Each row of a before or after table is a point. The points were changed in one or more steps. Then noise was added and the rows were shuffled. The steps act on columns, c1 being the first. What was done? A step turns or swaps two columns, mirrors them in a line or flattens them onto one, adds a multiple of one to another, or multiplies or shifts one. Angles are multiples of 10 degrees, from the lower column toward the higher: turns from -170 to 170, lines from 10 to 170 but not 90. Use the fewest steps. Two steps may share a column if one is a turn and the other turns, adds or multiplies; they go together, in the order done. Otherwise the lowest column goes first.

Before (10 x 3)
0.00  0.05  -0.17
-0.22  -0.60  0.20
0.38  -0.27  -0.18
-0.40  0.02  -0.15
-0.28  0.13  0.39
-0.02  -0.19  -0.07
0.42  0.11  0.02
-0.24  0.13  -0.16
-0.41  0.08  0.64
-0.55  0.14  -0.21
After (10 x 3)
-0.19  0.20  -0.44
0.11  -0.12  0.05
-0.21  0.22  1.96
0.07  -0.09  -0.21
-0.05  0.00  -0.51
0.20  -0.20  0.58
-0.19  0.21  1.18
-0.17  0.20  -0.49
-0.26  0.31  -0.62
0.29  -0.33  -0.53
Steps: flatten c1 and c2 onto the line at 130 degrees; multiply c3 by 3

Before (10 x 4)
-0.07  0.01  0.17  -0.30
0.08  0.73  -0.03  -0.08
0.28  -0.30  -0.22  0.03
-0.36  0.64  -0.25  -0.24
0.11  0.34  -0.60  0.38
0.19  -0.34  0.15  0.69
-0.19  -0.34  -0.28  0.55
-0.65  1.25  0.06  0.10
-0.21  1.00  -0.24  0.12
0.00  -0.30  -0.25  -0.20
After (10 x 4)
0.01  -0.30  -0.25  -0.19
-0.36  0.66  -0.27  -0.41
0.28  -0.31  -0.22  0.17
0.19  -0.34  0.14  0.78
-0.08  0.00  0.17  -0.35
0.09  0.73  -0.04  -0.04
-0.20  -0.34  -0.28  0.45
-0.21  1.01  -0.24  0.01
0.10  0.34  -0.60  0.43
-0.65  1.25  0.08  -0.22
Steps: add 0.5 times c1 to c4

Before (10 x 6)
-0.29  -0.20  1.08  0.10  -0.27  0.12
-0.41  0.02  0.33  0.56  -0.57  -1.09
0.22  0.50  0.32  0.34  -0.29  0.20
0.93  0.51  0.95  0.09  0.19  -0.38
0.05  0.39  0.59  0.41  -0.53  0.29
0.02  -0.69  0.08  -0.19  0.39  0.14
-0.10  0.13  0.07  -0.34  0.22  -0.25
0.22  0.62  -0.31  0.30  -0.39  -0.15
0.10  -0.32  -0.07  -0.55  -0.12  0.07
0.33  0.14  -0.34  -0.58  -0.26  -0.17
After (10 x 6)
-0.11  -0.16  -0.05  -0.36  0.23  -0.26
0.00  0.62  -0.35  -0.20  0.40  0.12
0.17  -0.49  0.51  0.30  -0.41  -0.15
0.11  0.29  -0.04  -0.54  -0.14  0.10
0.05  -0.59  -0.44  0.42  -0.53  0.27
0.23  -0.58  -0.12  0.32  -0.29  0.17
-0.29  -0.16  -1.07  0.11  -0.27  0.12
0.92  -0.80  -0.70  0.11  0.20  -0.37
-0.42  -0.15  -0.28  0.55  -0.57  -1.10
0.29  0.00  0.37  -0.57  -0.25  -0.17
Steps: turn c2 and c3 by 160 degrees

Before (9 x 8)
0.02  -0.28  0.14  -0.36  -0.07  -0.15  0.47  -0.30
-0.21  -0.23  0.39  0.13  -0.35  0.00  -0.57  -0.65
1.00  -0.52  -0.20  0.09  -0.05  0.60  -0.88  0.12
0.77  0.44  0.06  -0.49  0.12  -0.38  -0.06  -0.66
0.75  -0.13  0.76  -0.22  0.11  0.28  0.16  -0.20
0.25  0.04  0.49  -0.65  0.33  -0.23  0.39  0.82
0.07  -0.10  -0.04  0.24  0.57  -0.20  -0.11  0.09
-0.09  0.02  0.07  0.51  -0.56  0.45  -0.30  -0.38
-0.49  -0.13  0.01  0.25  -0.11  0.84  -0.68  -0.65
After (9 x 8)
1.02  -0.52  0.01  -0.08  -0.20  0.61  -0.86  0.12
0.76  -0.11  -0.11  0.23  0.79  0.31  0.19  -0.20
0.02  -0.26  0.09  0.38  0.15  -0.17  0.48  -0.30
-0.19  -0.23  0.33  -0.12  0.39  0.02  -0.61  -0.65
-0.50  -0.14  0.11  -0.25  0.02  0.81  -0.69  -0.66
-0.09  0.03  0.54  -0.53  0.06  0.46  -0.30  -0.39
0.25  0.06  -0.36  0.64  0.49  -0.25  0.39  0.81
0.08  -0.09  -0.57  -0.28  -0.06  -0.22  -0.13  0.10
0.78  0.44  -0.15  0.52  0.03  -0.40  -0.06  -0.68
Steps: turn c3 and c5 by 90 degrees; multiply c4 by -1

Before (10 x 9)
-0.11  -0.39  0.22  -0.43  -0.62  -0.45  0.17  -0.15  0.86
-0.14  0.44  0.25  0.08  -0.12  -0.29  0.38  -0.01  0.18
0.18  0.05  0.16  0.52  0.27  -0.35  -0.72  0.57  -0.08
-0.05  0.61  -0.18  -0.42  -0.11  -0.08  0.41  0.78  -0.10
-0.26  -0.16  -0.61  -0.25  -0.20  -0.13  -0.61  -0.10  -0.22
-0.49  -0.25  0.24  -0.44  0.08  -0.63  0.49  -0.04  -0.47
1.07  -0.33  0.42  0.16  0.31  -0.25  -0.85  -0.05  -0.12
-0.28  0.10  -0.53  -0.56  0.31  0.24  0.16  0.31  0.19
-0.63  0.01  -0.10  -0.55  -0.34  0.24  -0.50  0.07  0.20
-0.03  -0.43  0.35  0.03  -0.23  -0.22  0.67  0.04  -0.25
After (10 x 9)
-0.47  -0.22  0.25  -0.09  0.10  -1.05  0.50  -0.05  -0.46
-0.63  -0.03  -0.09  -0.93  -0.33  -0.71  -0.51  0.09  0.21
0.17  0.08  0.17  0.93  0.29  0.55  -0.72  0.59  -0.16
1.09  -0.34  0.42  0.42  0.32  0.07  -0.87  -0.03  -0.09
-0.05  0.59  -0.21  -0.50  -0.08  -0.69  0.49  0.78  -0.07
-0.30  -0.17  -0.59  -0.22  -0.19  -0.48  -0.64  -0.10  -0.26
-0.11  -0.36  0.24  -0.18  -0.63  -0.92  0.16  -0.15  0.83
0.01  -0.45  0.35  0.22  -0.25  -0.08  0.68  0.05  -0.28
-0.12  0.45  0.24  0.31  -0.15  -0.06  0.36  -0.03  0.15
-0.26  0.10  -0.51  -0.92  0.30  -0.73  0.13  0.32  0.19
Steps: multiply c4 by 2; turn c4 and c6 by 50 degrees

Before (10 x 11)
-0.73  0.42  -0.46  -0.66  0.39  0.27  0.08  0.55  0.78  0.16  0.45
-0.65  -0.20  0.25  -0.32  -0.39  0.47  -0.27  0.12  0.77  -0.45  0.36
-0.32  -0.19  -0.38  0.51  -0.05  -0.37  -0.75  0.72  0.19  0.11  0.26
-0.65  0.56  -0.26  0.70  0.16  -0.07  -0.01  0.66  0.03  -0.50  -0.18
-0.17  -0.58  0.23  0.16  0.02  -0.02  -0.12  0.21  0.45  -0.93  -0.51
-0.15  0.41  -0.73  -0.13  -0.19  0.36  -1.31  -0.01  0.29  0.07  0.17
-0.02  -0.36  -0.65  -0.07  0.24  0.40  0.13  -0.45  0.12  -0.22  0.56
0.56  -0.04  -0.38  0.24  0.27  -0.15  0.57  0.68  0.59  1.40  0.25
-0.49  0.12  -0.44  0.04  -0.14  -0.36  -0.24  0.11  0.03  0.18  0.13
-0.32  -0.32  -0.64  -0.07  0.12  0.60  -0.13  -0.01  0.10  0.28  0.04
After (10 x 11)
-0.14  0.41  -0.47  0.59  -0.19  0.29  0.11  -0.10  -0.80  0.43  0.45
-0.09  0.46  -0.70  0.13  -0.13  0.35  -1.31  -0.06  -0.25  -0.17  0.18
-0.19  0.08  -0.42  0.07  0.13  -0.36  -0.31  -0.16  -0.03  -0.14  0.12
-0.31  -0.18  0.27  -0.07  -0.63  0.48  -0.30  -0.25  -0.77  -0.14  0.34
-0.18  -0.25  -0.65  0.21  0.20  0.65  -0.18  -0.16  -0.02  0.07  0.05
0.68  -0.05  -0.40  0.68  1.24  -0.13  0.58  0.56  -0.61  -0.17  0.19
-0.19  -0.38  -0.62  -0.08  -0.11  0.41  0.09  -0.17  -0.09  0.25  0.54
-0.02  0.51  -0.30  -0.85  0.10  -0.09  -0.01  -0.05  -0.04  0.18  -0.13
0.20  -0.14  -0.40  -0.33  0.41  -0.39  -0.76  0.12  -0.20  -0.22  0.27
0.03  -0.54  0.27  -0.71  -0.63  -0.01  -0.14  0.03  -0.45  0.30  -0.46
Steps: flatten c1 and c8 onto the line at 40 degrees; turn c4 and c10 by -140 degrees; turn c5 and c10 by 70 degrees; multiply c9 by -1

Before (10 x 12)
-0.10  -0.70  0.19  0.40  0.49  -0.02  -0.43  -0.15  0.42  -0.57  0.20  -2.18
-0.35  0.16  0.55  0.29  0.48  -0.55  -0.06  0.22  -0.15  0.04  0.06  0.22
-0.08  0.02  0.12  -1.10  -0.07  0.26  -0.29  -0.05  0.33  -0.71  0.60  0.18
0.89  0.41  0.01  0.08  0.30  -0.55  0.06  -0.16  -0.11  0.01  -0.57  -0.31
-0.48  0.64  0.03  0.33  0.38  0.43  -0.23  -0.33  0.33  -0.04  -0.08  -0.37
0.01  0.50  0.14  0.22  -0.09  0.18  -0.01  0.30  0.34  0.02  0.42  0.19
-0.20  -0.33  -0.06  0.11  0.45  0.17  -0.03  -0.75  0.36  -0.32  0.66  -0.51
-0.12  0.14  0.30  0.43  0.23  0.72  -0.42  -0.53  0.26  -0.94  0.19  0.15
-0.09  0.55  0.02  0.27  0.48  -0.43  0.26  0.25  0.68  -0.02  -0.21  0.26
-0.15  0.48  0.00  -0.01  0.01  -0.74  -0.34  0.25  -0.14  -0.65  0.43  0.10
After (10 x 12)
-0.15  0.46  -0.12  0.00  -0.01  -0.02  -0.33  0.23  -0.65  -0.75  0.11  -0.43
-0.50  0.65  0.09  0.31  0.42  0.00  -0.23  -0.35  -0.16  -0.13  -0.38  0.08
0.88  0.41  -0.08  0.06  0.30  0.00  0.05  -0.16  -0.63  -0.10  -0.30  0.56
-0.10  -0.70  0.18  0.41  0.49  0.01  -0.43  -0.16  -0.08  -0.67  -2.18  -0.20
-0.34  0.16  0.43  0.29  0.49  0.07  -0.07  0.23  -0.66  -0.06  0.22  -0.08
-0.09  0.03  0.16  -1.08  -0.09  0.04  -0.30  -0.04  -0.16  -0.80  0.16  -0.58
-0.13  0.15  0.40  0.44  0.22  0.08  -0.44  -0.52  -0.23  -1.04  0.15  -0.21
0.03  0.52  0.15  0.22  -0.08  0.03  -0.01  0.30  -0.16  -0.09  0.19  -0.41
-0.09  0.55  -0.04  0.26  0.48  -0.01  0.26  0.26  0.18  -0.15  0.28  0.21
-0.21  -0.34  -0.03  0.09  0.44  -0.01  -0.02  -0.74  -0.14  -0.44  -0.51  -0.67
Steps: flatten c3 and c6 onto the line at 10 degrees; shift c9 by -0.50; shift c10 by -0.10; turn c11 and c12 by -90 degrees

Before (11 x 14)
0.25  -0.48  0.12  0.32  0.64  -0.58  -0.10  0.32  -0.06  -0.09  0.48  -0.50  -0.02  0.10
0.62  0.16  0.46  0.51  0.24  0.24  -0.23  0.18  0.00  -0.50  -0.63  0.24  0.35  -0.47
-0.38  0.18  -0.34  -0.49  0.22  -0.05  -0.28  -0.26  0.57  0.63  0.44  0.24  -0.02  -0.85
0.16  0.52  0.17  0.28  0.64  0.07  0.41  0.57  0.63  0.21  -0.51  0.30  -0.41  -0.81
0.24  -0.28  -0.26  0.45  -0.14  -0.35  -0.58  0.02  0.01  -0.22  -0.23  -0.51  -0.11  0.28
0.61  0.02  -0.27  0.15  -0.34  0.55  0.51  -0.23  0.06  -0.44  -0.06  0.34  0.11  0.03
0.33  0.38  -0.33  -0.30  -0.42  -0.53  0.42  -0.04  -0.36  -0.10  0.29  -0.55  0.06  -0.51
0.32  0.08  -0.19  0.54  -0.39  0.35  0.51  0.84  -0.24  0.70  0.18  -0.75  -0.20  0.37
-0.63  -0.09  -0.46  0.59  0.65  -0.07  -0.61  -0.13  0.12  -0.13  -0.17  0.28  0.08  0.37
-0.62  0.65  -0.04  0.42  0.54  0.39  0.49  0.43  0.73  -0.38  -0.58  -0.81  -0.06  -0.13
-0.11  -0.35  0.10  -0.43  -0.40  0.09  -0.64  0.84  0.22  -0.28  -0.50  0.27  -0.07  -0.29
After (11 x 14)
0.16  0.19  0.54  -0.63  0.65  0.07  0.41  0.05  0.65  0.20  -0.80  0.31  -0.41  -0.76
-0.39  -0.33  0.17  0.42  0.20  -0.05  -0.29  -0.38  0.60  0.64  0.71  0.23  -0.01  -0.67
0.63  -0.26  0.00  0.17  -0.34  0.54  0.52  0.25  0.05  -0.45  -0.08  0.34  0.11  -0.10
0.24  -0.27  -0.27  -0.15  -0.14  -0.36  -0.57  0.42  0.00  -0.23  -0.36  -0.50  -0.14  0.21
-0.13  0.11  -0.34  -0.66  -0.40  0.07  -0.67  -0.68  0.22  -0.28  -0.79  0.26  -0.07  -0.37
0.32  -0.21  0.05  -0.96  -0.39  0.35  0.51  0.20  -0.24  0.69  0.29  -0.74  -0.20  0.56
0.62  0.47  0.14  -0.34  0.22  0.26  -0.19  0.43  0.01  -0.49  -1.01  0.26  0.33  -0.63
-0.61  -0.06  0.64  -0.51  0.51  0.37  0.48  0.27  0.72  -0.38  -0.93  -0.82  -0.05  -0.24
0.27  0.12  -0.48  -0.40  0.64  -0.58  -0.10  0.18  -0.07  -0.10  0.78  -0.48  -0.01  0.07
-0.64  -0.48  -0.08  -0.09  0.65  -0.08  -0.62  0.61  0.11  -0.15  -0.27  0.28  0.09  0.35
0.32  -0.32  0.40  0.14  -0.41  -0.56  0.43  -0.28  -0.37  -0.11  0.45  -0.53  0.06  -0.52
Steps: swap c2 and c3; turn c4 and c8 by 110 degrees; add 0.3 times c10 to c14; multiply c11 by 1.6

Before (11 x 18)
0.51  -0.03  0.56  0.26  2.21  -0.21  0.06  -0.20  0.12  -0.06  -0.08  0.54  0.24  0.41  -0.01  0.58  -0.16  0.34
0.09  -0.38  0.20  -0.08  -0.62  -0.13  0.39  -0.24  0.02  -0.13  0.62  -0.44  -0.39  0.01  -0.11  0.61  0.34  0.33
-0.09  0.19  0.27  0.27  0.21  0.32  0.04  -0.18  0.33  0.16  -0.05  0.59  0.26  0.08  0.10  0.43  -0.17  -0.48
0.15  -0.13  0.17  0.29  -0.60  -0.20  -0.11  0.63  0.07  -0.10  0.35  -0.05  0.23  -0.13  0.21  -0.29  -0.11  0.17
0.34  0.07  0.36  0.22  -0.12  0.08  -0.18  -0.15  0.29  0.23  0.00  -0.63  0.12  -0.07  -0.83  0.49  -0.14  -0.16
-0.09  0.20  0.23  -0.50  -0.32  -0.32  -0.02  -0.30  0.21  0.12  0.12  0.06  -0.35  -0.07  0.17  0.45  -0.24  0.34
-0.10  -0.25  0.72  0.35  -0.39  0.01  -0.29  -0.32  0.93  0.23  0.07  0.32  0.08  -0.06  0.20  0.21  0.40  0.20
-0.18  -0.30  0.12  0.35  -0.29  0.01  -0.24  -0.41  0.33  0.02  0.61  -0.53  0.21  0.44  -0.46  0.14  0.06  0.38
1.04  0.10  0.43  0.09  -0.49  -0.11  -0.26  0.81  0.19  1.85  0.44  0.30  -0.20  0.41  0.16  0.52  -0.08  0.36
0.62  -0.19  0.27  -0.27  -0.50  0.08  -0.12  -0.20  0.06  0.08  0.28  0.49  0.22  0.03  0.05  0.32  -0.02  0.29
-0.01  1.90  1.08  -0.04  -0.60  0.01  -0.12  -0.39  0.30  -0.05  0.14  0.20  -0.21  -0.07  0.07  0.32  0.05  -0.19
After (11 x 18)
0.05  -0.05  -0.32  0.74  -0.30  0.19  -0.04  0.42  0.34  0.07  0.46  -0.51  0.33  0.43  -0.32  0.27  0.08  0.37
0.02  0.03  -0.54  0.44  -0.12  -0.35  -0.06  -0.13  0.30  0.27  -0.01  -0.61  0.16  -0.03  -0.73  0.51  -0.15  -0.11
-0.28  0.67  0.39  0.17  -0.46  -1.02  -0.33  -0.69  0.19  1.80  0.33  0.30  0.04  0.43  -0.27  0.09  -0.06  0.35
-0.17  0.33  0.05  -0.17  -0.59  -0.06  0.07  0.21  0.01  -0.11  0.42  -0.43  -0.50  0.01  -0.25  0.65  0.34  0.31
0.01  0.15  0.13  -0.53  -0.51  -0.63  0.04  0.12  0.07  0.08  0.19  0.48  0.30  0.03  -0.24  0.38  -0.01  0.28
0.00  -1.36  0.65  -0.05  -0.61  -0.01  -0.23  -1.40  0.32  -0.02  0.10  0.17  -0.07  -0.12  -0.93  0.47  0.05  -0.13
0.04  0.05  0.57  0.71  -0.39  0.09  -0.17  0.26  0.93  0.14  0.06  0.34  0.23  -0.06  -0.45  0.30  0.41  0.16
-0.31  -0.18  0.25  -0.97  -0.33  0.17  -0.23  -0.14  0.21  0.12  0.11  0.06  -0.28  -0.07  -0.10  0.57  -0.25  0.35
-0.32  0.12  0.28  0.50  2.24  -0.49  0.22  -0.01  0.15  -0.07  -0.06  0.48  0.12  0.39  -0.42  0.61  -0.18  0.33
0.32  -0.06  0.21  0.54  0.16  0.00  0.18  -0.19  0.36  0.18  -0.03  0.58  0.21  0.08  -0.18  0.48  -0.20  -0.47
-0.21  0.40  0.31  0.55  -0.59  -0.13  0.05  -0.17  0.00  -0.07  0.22  -0.09  0.24  -0.16  0.00  -0.61  -0.11  0.14
Steps: turn c1 and c6 by -100 degrees; turn c8 and c16 by -30 degrees; turn c2 and c8 by -130 degrees; turn c3 and c15 by -60 degrees; multiply c4 by 2; turn c7 and c13 by -40 degrees; multiply c11 by 0.7
